Rows are points. Each table stands for the endless flat space through its points: a line for two points, a plane for three, and so on. Write the one point that lies in both, or say that there is none.
In the rows, zero is written as 128.

First (3 x 4):
143 91 108 114

105 92 75 153

145 94 97 119
Second (2 x 4):
129 88 84 138

89 68 128 98
They share: no point

First (4 x 9):
38 102 157 178 200 158 75 144 130

83 50 150 122 172 121 102 145 115

125 105 100 160 110 149 135 189 139

155 51 115 103 113 107 147 186 121
Second (3 x 9):
46 31 122 189 126 185 133 139 92

68 62 134 169 144 160 117 158 117

76 86 162 159 171 145 98 179 132
They share: no point

First (2 x 12):
90 128 159 140 179 168 143 120 102 168 92 144

114 148 135 132 155 140 175 140 86 132 104 116
Second (2 x 12):
110 143 143 149 149 154 177 121 86 146 115 110

118 143 146 156 138 162 181 110 82 145 122 104
They share: no point

First (3 x 18):
109 149 75 211 195 112 125 134 85 148 73 148 152 167 98 154 106 99

122 157 81 192 176 113 121 119 88 140 81 145 147 163 97 152 109 99

140 172 99 165 146 107 130 101 112 140 81 142 123 172 76 170 127 126
Second (2 x 18):
146 166 83 169 132 127 120 73 80 138 79 152 141 154 122 130 95 102

136 171 93 154 172 102 95 128 95 103 124 122 151 149 72 160 130 72
They share: 142 168 87 163 148 117 110 95 86 124 97 140 145 152 102 142 109 90

First (2 x 24):
104 179 93 70 135 147 161 84 144 119 105 109 99 132 99 165 150 156 150
 127 132 160 164 86

104 170 96 80 131 137 155 90 146 124 103 111 94 133 96 163 160 151 156
 138 126 158 154 95
Second (3 x 24):
93 161 92 73 128 131 139 102 167 130 103 128 87 129 96 161 182 147 185
 156 135 157 153 120

105 170 109 66 114 131 143 126 165 113 108 125 115 108 91 159 182 144
 177 149 130 155 143 121

153 137 84 113 124 119 171 90 103 138 59 80 83 129 92 181 122 123 109
 136 83 153 133 68
They share: no point

First (4 x 24):
143 96 135 137 113 131 101 163 84 123 173 134 140 148 96 152 123 150 198
 66 121 192 85 132

164 97 107 143 122 161 142 139 141 142 142 159 144 179 142 127 132 109
 151 98 167 156 111 113

143 80 122 123 116 127 106 149 102 112 154 143 142 155 111 156 127 136
 190 72 122 187 84 133

129 82 124 159 148 187 110 173 172 148 126 199 114 159 137 154 105 86
 144 136 176 157 154 105
Second (3 x 24):
149 82 154 126 143 158 121 149 129 158 155 171 91 189 127 125 145 89 162
 96 148 195 138 136

137 103 91 168 122 149 103 191 129 128 155 165 142 135 94 167 91 134 156
 117 163 153 99 82

178 105 120 142 130 141 117 170 84 143 175 153 104 157 93 136 108 124
 154 114 158 169 101 99
They share: no point

First (4 x 24):
179 149 178 96 74 218 165 59 193 154 138 59 139 123 180 191 90 116 73
 181 111 168 121 117

219 125 182 92 106 194 169 75 177 178 174 103 119 143 168 175 130 152
 105 149 151 168 141 109

184 143 174 101 88 209 164 70 192 160 142 81 130 120 172 180 98 126 80
 168 116 165 129 121

109 164 128 91 89 153 105 124 153 134 63 64 154 133 150 171 45 76 113
 186 126 163 176 132
Second (4 x 24):
153 126 154 79 126 180 148 100 125 166 117 103 127 163 142 154 59 125
 139 166 146 191 181 106

135 115 166 82 86 115 163 93 203 127 128 73 157 157 147 161 97 138 147
 111 130 134 160 112

213 183 127 104 100 173 83 122 159 197 101 128 104 110 133 196 133 113
 79 208 182 171 173 106

177 145 157 105 103 164 123 137 163 141 141 63 153 132 210 164 107 90
 105 147 142 142 150 178
They share: 167 140 151 90 107 161 132 110 157 160 120 95 133 144 153 167 93 119 121
 160 150 165 169 120

First (4 x 24):
148 155 186 133 198 141 119 130 156 118 116 186 156 103 165 157 117 45
 134 143 72 101 172 75

86 112 126 164 129 176 110 165 132 67 105 153 133 156 131 84 174 126 173
 173 114 102 113 142

121 127 168 154 174 166 108 158 127 96 93 175 156 136 159 117 152 90 141
 159 99 92 145 131

109 143 138 136 144 150 122 130 171 88 137 165 126 118 135 121 138 84
 173 161 87 116 139 75
Second (2 x 24):
106 146 148 136 158 161 111 145 147 94 122 172 149 125 141 110 153 90
 151 169 86 100 135 114

97 157 143 127 157 164 107 146 145 96 129 174 157 123 135 101 161 93 145
 178 79 96 128 125
They share: 115 135 153 145 159 158 115 144 149 92 115 170 141 127 147 119 145 87
 157 160 93 104 142 103

First (6 x 24):
154 157 73 136 88 128 146 162 105 179 122 159 203 106 181 98 92 85 118
 57 119 192 153 66

155 190 139 120 132 128 148 114 145 156 134 136 138 90 185 110 146 138
 119 88 104 176 160 126

125 151 72 79 178 82 140 86 61 146 124 175 52 117 106 105 98 108 129 82
 82 123 185 191

96 155 138 171 113 138 177 120 128 171 118 97 155 107 179 133 89 150 94
 124 116 142 135 133

120 142 123 145 111 116 177 124 128 193 128 117 162 114 173 130 98 123
 105 101 104 142 138 126

94 213 39 89 180 91 99 202 76 81 98 169 108 66 141 95 133 93 94 85 86
 216 193 110
Second (5 x 24):
109 192 117 115 151 80 120 133 116 173 126 175 139 84 157 118 101 96 111
 77 61 138 170 135

115 194 120 114 142 72 112 126 122 169 132 177 149 68 157 103 88 99 112
 81 60 124 181 139

159 156 74 112 126 86 158 150 102 93 146 125 103 82 145 81 120 149 120
 95 124 166 181 165

143 144 97 101 103 91 145 108 116 100 132 138 114 54 140 53 106 126 131
 94 120 125 177 172

87 154 134 96 128 96 136 104 118 133 100 177 89 72 137 93 142 73 142 57
 82 120 131 171
They share: 123 166 94 113 143 104 147 132 104 154 122 146 124 101 153 113 113 113
 111 89 95 160 164 135

First (3 x 24):
124 130 125 122 94 110 143 120 162 93 183 105 155 80 80 163 128 109 140
 75 143 147 147 93

71 168 100 93 68 43 143 182 126 117 132 143 165 70 113 120 73 160 145
 117 182 105 142 105

81 152 90 103 84 57 143 178 126 117 126 139 145 90 119 110 75 142 147
 105 176 105 152 117
Second (2 x 24):
113 145 115 110 101 87 156 124 148 124 160 131 155 100 95 155 111 101
 141 92 146 109 136 116

110 143 112 116 100 85 150 132 148 114 152 125 149 91 95 145 107 111 138
 93 153 114 143 116
They share: no point

First (2 x 24):
119 139 179 163 145 106 105 108 135 110 160 119 192 142 175 172 147 112
 111 132 147 111 145 145

112 140 187 172 138 106 108 114 144 107 157 129 203 134 178 182 155 118
 112 136 158 109 146 148
Second (3 x 24):
135 129 163 127 151 106 92 93 116 104 172 98 171 156 163 151 128 93 117
 121 123 103 137 120

147 121 169 143 141 74 108 129 84 118 146 82 163 132 195 173 164 123 95
 115 131 125 143 144

129 101 164 115 124 86 108 107 92 85 145 62 191 148 187 180 142 110 124
 84 127 124 122 112
They share: no point

First (6 x 24):
124 156 120 55 111 37 131 86 157 127 82 73 149 73 119 105 102 188 167 85
 163 179 137 109

75 210 114 117 143 85 154 131 169 107 90 134 127 90 151 108 141 210 136
 164 178 152 168 89

112 138 118 63 97 94 92 92 78 176 101 106 155 127 136 122 158 126 190
 162 178 148 129 102

42 170 115 90 199 110 141 102 182 96 109 155 170 45 164 76 146 182 129
 184 208 216 177 58

109 200 66 127 153 62 165 93 182 44 93 109 135 56 124 139 119 194 151
 143 153 169 184 88

74 222 100 145 125 97 136 139 127 119 102 154 111 124 157 135 160 191
 149 211 168 116 168 98
Second (2 x 24):
109 152 102 117 109 101 124 75 143 83 100 98 165 86 113 130 129 144 174
 166 186 146 178 85

109 188 70 85 153 77 140 111 115 123 96 126 129 98 149 138 165 164 166
 158 150 170 146 93
They share: 109 170 86 101 131 89 132 93 129 103 98 112 147 92 131 134 147 154 170
 162 168 158 162 89
